Every row gives one point. The ring and each string are closed loops that go straight from each point to the next, and from the last back to the first. Before rounding, they use only three directions, however many columns there are. Count how often each string passes through the ring. Passing back the other way cancels.
In the rows, zero is written as 128.

Ring (6 x 3):
[[169 116 113]
 [150 147 118]
 [111 146 128]
 [ 95 112 130]
 [112  83 124]
 [158  87 115]]
String (10 x 3):
[[142 149 145]
 [139 131 128]
 [138 133 110]
 [145 156  97]
 [152 177 116]
 [143 169 126]
 [130 165 106]
 [127 137 105]
 [130 132 120]
 [136 137 146]]
Times through: 0
String (17 x 3):
[[153  70  96]
 [142  87 100]
 [136 100 112]
 [139  91 131]
 [139  78 134]
 [138  57 127]
 [137  60 137]
 [135  77 135]
 [133  95 124]
 [133  96 114]
 [135  82  96]
 [143  66  96]
 [138  94 101]
 [136 106 121]
 [144  94 128]
 [155  77 130]
 [165  59 122]]
Times through: 1

Ring (7 x 8):
[[185 150 103 125 115  99 108 118]
 [170 181  98 124 117  93 102 110]
 [108 203  94 132 123  96 104 100]
 [ 56 173 101 141 127 113 118 101]
 [ 49 126 109 146 126 127 131 111]
 [ 95  83 111 143 121 131 135 124]
 [150  88 109 135 117 121 127 128]]
String (14 x 8):
[[124 136  97 135 120 111 118 115]
 [172 115 141 128 113 116 124 125]
 [190  89 143 128 111 120 128 132]
 [180  64  82 133 115 118 125 136]
 [157  78  59 136 119 114 121 131]
 [136 117  88 135 119 112 119 121]
 [137 115  74 135 120 110 117 121]
 [154 105  54 134 119 107 114 124]
 [132 134  97 134 120 110 117 117]
 [149 141 129 130 116 111 118 117]
 [190 139 141 124 112 108 116 122]
 [220 128 120 121 110 102 112 127]
 [207 113  78 125 114 101 110 128]
 [135 121  59 135 121 106 113 119]]
Times through: 2

Ring (6 x 12):
[[163 150 143 114 174 140 128 146 110 123  96  93]
 [126 172 157 109 177 128 134 153 123 110 113  90]
 [ 86 139 171 114 150 117 137 151 116  94 141 111]
 [105  82 174 121 128 124 131 146 100  96 141 133]
 [155  48 162 126 124 140 123 140  85 112 119 139]
 [189  82 138 126 146 150 120 136  85 129  94 119]]
String (9 x 12):
[[157  46 194 112 131 137 125 157 103 105 121 139]
 [146 103 155 120 147 136 127 144  99 113 114 117]
 [161 114 129 128 151 142 125 133  89 124 102 110]
 [171 158 108 127 172 146 125 130  93 134  88  89]
 [133 202 144 108 191 130 134 151 126 117 103  75]
 [ 84 205 148 113 178 116 140 148 125 102 129  83]
 [106 142 132 128 149 126 133 133  96 109 127 107]
 [116 108 159 121 141 127 131 144 101 104 129 120]
 [132  82 189 111 140 130 129 157 111 100 127 128]]
Times through: 0
String (30 x 12):
[[181 132 161 107 174 144 126 155 115 124  91  97]
 [197 136 132 117 175 151 123 142 101 135  80  93]
 [201 134 111 126 170 154 121 131  89 141  77  94]
 [165 128 107 134 155 145 124 124  82 131  97 103]
 [147 116 144 123 151 137 127 140  97 117 111 111]
 [157 119 128 128 153 141 125 133  90 124 103 108]
 [165 110 154 117 156 141 126 146 102 120 103 110]
 [178 106 166 110 161 144 125 154 109 120  97 109]
 [200 111 160 109 169 150 122 153 109 128  85 104]
 [206 133 117 123 173 155 121 135  92 141  74  93]
 [188 143 107 128 169 151 123 129  88 139  82  93]
 [157 140 104 134 157 143 125 123  83 130  99 100]
 [155 136 128 125 161 140 127 135  96 124 102 101]
 [157 155 110 129 166 142 127 129  91 130  96  93]
 [147 136 143 119 162 136 129 143 104 118 107 102]
 [144 131 162 112 162 134 130 151 113 112 111 105]
 [146 154 187  96 181 131 133 168 135 109 107  93]
 [142 190 178  95 195 130 135 168 142 111 103  79]
 [134 197 152 106 190 130 134 155 129 115 104  77]
 [131 187 113 125 175 133 132 132 103 123 105  83]
 [135 143 135 123 159 133 130 138 100 116 112 102]
 [135 139 162 112 163 131 131 152 115 110 114 103]
 [135 141 187 100 171 129 133 166 130 105 115 101]
 [137 157 189  96 180 128 134 169 137 105 112  94]
 [141 182 174  98 190 130 134 165 137 111 104  82]
 [147 186 145 109 187 135 132 151 121 120  98  80]
 [152 183 110 125 179 139 129 132 100 129  94  81]
 [146 148 110 132 159 139 127 126  88 126 103  98]
 [143 121 148 120 154 135 128 142 101 115 112 109]
 [159 123 172 107 165 137 128 157 117 114 105 105]]
Times through: 4
